Each row is a point. Each copy is the shape, with its points in the same order, turned, moved and blurred by noise. Is it also mirrored, or only turned?

Shape (8 x 2):
[[-32 -20]
 [ 35  -8]
 [-20   7]
 [ 57 -17]
 [ 32  22]
 [-21  10]
 [ -6   9]
 [ -2  -2]]
Copy 1 (8 x 2):
[[-27 -15]
 [ 38 -13]
 [-14  12]
 [ 60 -16]
 [ 40  24]
 [-15  15]
 [ -5   7]
 [  0   2]]
Copy 1 is: only turned
Copy 2 (8 x 2):
[[-44 -12]
 [ 25 -18]
 [-27  10]
 [ 43 -32]
 [ 27  11]
 [-29  16]
 [-14   8]
 [-14  -4]]
Copy 2 is: only turned

Shape (7 x 4):
[[ 20 -20 -17   6]
 [ 21  30  27  33]
 [-12 -12 -24 -36]
 [  0  15  20 -17]
 [-17 -11  22   0]
 [  4  -5  15 -21]
 [ 12 -10 -60   5]]
Copy 1 (7 x 4):
[[ 27 -31 -20  -3]
 [ 38  11  39  10]
 [  2 -10 -42 -37]
 [ 16   6  10 -36]
 [-11 -13  14 -23]
 [ 14 -17   2 -37]
 [ 28 -16 -55  15]]
Copy 1 is: only turned
Copy 2 (7 x 4):
[[ 21 -27 -16  15]
 [-34 -17  10 -25]
 [ 34  24 -22  31]
 [  3  20  13  -1]
 [ -9   8  18  28]
 [ 17  11  14  11]
 [ 24 -22 -59  21]]
Copy 2 is: mirrored

Shape (14 x 8):
[[-21   5 -31  20 -23   5  -3 -25]
 [-35  10 -18  33 -14   3  12 -47]
 [-25 -10  -1  10   9  14  -9  37]
 [  5  13   7 -24   4   3  17   0]
 [ 39  -1  15   7   4  26   8 -11]
 [-36  32 -24  24  -9   7   2 -25]
 [ 24  -8  22  -5 -16   4 -11  -6]
 [ -6 -26 -22   8  26 -29   0  30]
 [ 15   0   2  -6 -17  23  22   3]
 [ 29   5  32   8 -10   8  10   9]
 [-17 -12 -16  -5  27   3  -8  22]
 [-11 -14 -14  -4  20  -3 -18  22]
 [ 15 -16  31  -4  -5  18  12 -13]
 [-26   3 -24   6  25  -6 -13  19]]
Copy 1 (14 x 8):
[[-23  -2 -22  16 -18   8  24 -33]
 [-30  14  -5  21 -14  25  37 -48]
 [-28  -6   2  11  -2  -1   1  36]
 [ 16  15   8 -24  -3   4  21   5]
 [ 35 -15  22  -3  -6  30  -5  -7]
 [-30  30 -21  18 -11  20  25 -26]
 [ 19  -8  20 -10 -26  -4  -8 -10]
 [-18 -20   4   5  34 -31  12  13]
 [ 26  -9   3  -3 -20  16  23   8]
 [ 32   1  31   8 -19   5  -3   7]
 [-25  -9  -3 -11  20  -3   4  23]
 [-24 -14  -4  -9  12 -10  -3  17]
 [ 18 -13  38 -16 -23  17  11  -5]
 [-33   4 -15   1  20  -6   4  13]]
Copy 1 is: only turned
Copy 2 (14 x 8):
[[-25   4 -48   3  -2  12 -11 -29]
 [-37  26 -45  18  11   6  -2 -45]
 [ 15 -25 -20  23 -14 -13  16   3]
 [  2  23  -2 -16  -4   6  17   8]
 [ 14  19  16  10   4  39  -9  -2]
 [-11  25 -60  10   5  -3   1 -32]
 [  5   6  19  -7 -14  14 -19 -10]
 [-18 -30 -15  12  15 -20  -1  35]
 [ -1  14  -6   0 -21  33   8   4]
 [ 13  24  21  13 -20  13 -12   6]
 [  6 -26 -19   5  12  -9  18  11]
 [  7 -30 -16   2  10 -12   6  10]
 [ -4  12  27   7  -9  21   6 -14]
 [  5 -19 -38   7  15 -21  10   7]]
Copy 2 is: mirrored
